Every row gives one point. Each copy is the shape, with its points in the same order, stretched, turned, moved and blurred by noise. Some copies are also mirrored. Which?

Shape (8 x 2):
[[-41 -36]
 [-13  32]
 [ 51  46]
 [-15  26]
 [-15  19]
 [ 23  -6]
 [ 50  21]
 [-62  21]]
Copy 1 (8 x 2):
[[ 18 -74]
 [ 45  24]
 [  1  81]
 [ 41  16]
 [ 35   8]
 [-12   1]
 [-17  51]
 [ 77 -19]]
Copy 1 is: mirrored
Copy 2 (8 x 2):
[[ 27 -57]
 [-29  -4]
 [-11  43]
 [-21  -6]
 [-13  -5]
 [ 33  -3]
 [ 23  25]
 [-40 -36]]
Copy 2 is: only turned

Shape (7 x 4):
[[ 11   0 -29  40]
 [ 50  31   7   0]
 [ 27  27 -28 -21]
 [-26 -95  -6   0]
 [-10  24 -24  30]
 [-30  -8   8  -6]
 [  2  21 -21   6]]
Copy 1 (7 x 4):
[[  8 -15  29 -17]
 [  9 -36 -21   3]
 [-26 -24 -12 -13]
 [-23  48  74  52]
 [  2   1  13 -38]
 [-10  39  12  -1]
 [-10  -2   2 -23]]
Copy 1 is: mirrored
Copy 2 (7 x 4):
[[-43  25  -6 -27]
 [ 33  50  -2  -9]
 [ 29   7   6 -41]
 [-77 -80  24  38]
 [-13  24 -30 -36]
 [  1 -22 -26   4]
 [  5  13 -15 -33]]
Copy 2 is: mirrored

Shape (9 x 6):
[[  1  22  -3  28  24  -6]
 [-15 -95  -1  25 -12  39]
 [ -6  19 -29  16  10 -14]
 [-34  -4 -18 -35 -19  23]
 [  3   2 -21 -14  -1 -27]
 [ -8   1  16 -24  -6 -26]
 [ 17  37   0  10 -24 -10]
 [-36  11  15 -11 -15 -26]
 [ 30 -13  -3  16  15  28]]
Copy 1 (9 x 6):
[[-22 -21  -7 -13 -22  24]
 [  3 -88 -66  67  37 -13]
 [-35  -7 -14 -24 -16   0]
 [-10   6   3   9  30 -37]
 [-14  10 -30 -37   5 -13]
 [  6  26 -21 -15  11   6]
 [ -7  19  -6 -16 -45  -9]
 [-17  35  -9  10   6   2]
 [ 10 -60 -17 -12 -14   9]]
Copy 1 is: only turned
Copy 2 (9 x 6):
[[-14  12  44 -27  -7  18]
 [ 10 -26 -21  72 -54 -84]
 [ 11   7  24 -36  11  17]
 [ 10 -31 -19  32  46   4]
 [  3  22  -2 -22  31  -1]
 [-33  12  -7  -9  32 -10]
 [-16  21 -15 -21   4  59]
 [-41 -24  -1 -23  30 -10]
 [  6  34  14  31 -22  12]]
Copy 2 is: mirrored

Shape (14 x 9):
[[  3 -61 -30 -38 -15 -23 -80 -31   3]
 [  9 -32 -19 -36  -3 -31 -50 -64  28]
 [ 19  17  19   0  -2   8   1 -15 -34]
 [ 13  30 -40  27  -1  38  25   9 -13]
 [-34  14 -15 -14   5  -9 -19   9  -8]
 [ 21 -56 -42 -53   0 -62 -20 -38 -28]
 [-17  28  23 -14  -9  25  50  20  13]
 [ 15   6  25  35  12   4  26 -10  15]
 [ 30  -3  16  11   3  -3  17  38  -5]
 [  6 -15 -12 -20  41 -76 -55 -51  -2]
 [-34  -2  21  57 -11   3  49  -3 -16]
 [  6 -56 -21  -7  95 -11   7 -20  21]
 [ 24 -52 -26  -4  16 -88 -61  -8   7]
 [ 13 -12 -48 -34 -45 -79 -46 -41  24]]
Copy 1 (14 x 9):
[[ 58  -8  36   4 -40 -64 -36 -43  14]
 [ 30 -28  21 -43 -10 -68 -29 -13  34]
 [  5  -3  -7 -15   4   1  -4  12 -49]
 [-42  31  25 -26 -28  13  33 -30 -50]
 [ 11  14  18   1 -24  19  -6  -4  14]
 [ 78  19   7 -69 -24 -54 -66 -22  -4]
 [-54  26  -1 -17 -50  14   0  60 -15]
 [-41  10 -52 -22   4 -31  20   9 -23]
 [-10   2 -43 -13 -36  -7  16  11 -32]
 [ 66 -31 -14 -54  38 -20 -33 -35  41]
 [-31  61 -32   3   8 -11  21  23   5]
 [-43  45 -64 -46 -18 -19 -58 -64  23]
 [ 74 -22 -27 -37 -16 -46 -10 -47  37]
 [ 66 -32  42 -68 -20 -73   8  -6  38]]
Copy 1 is: only turned
Copy 2 (14 x 9):
[[-59  22   7 -10  44  31  32  12  49]
 [-35  -3  12   3  52  40  25  21  28]
 [ 31  -4 -15  -5  10  16  27  -5  -8]
 [ 24  -1   4  31   4  -3  17 -58 -20]
 [-24  -3  40   8 -32  18  16 -17 -31]
 [-34  19  -1  -6  59 -14  31  54  14]
 [ 26 -31  -6  58 -42   9 -11  -1 -34]
 [ 41   1  23  24   9  14   0   2  15]
 [ 35  30   4  49  -8   9  12   8  -6]
 [-29  18  65 -20  37  27  46  36   6]
 [ 30 -13  14 -12 -18 -19 -38   2   8]
 [  0  19  61  35  24 -34  55  42  56]
 [-32  64  62  -3  40  16  26  47  23]
 [-49  17  26   7  48  50  -2  16 -27]]
Copy 2 is: mirrored
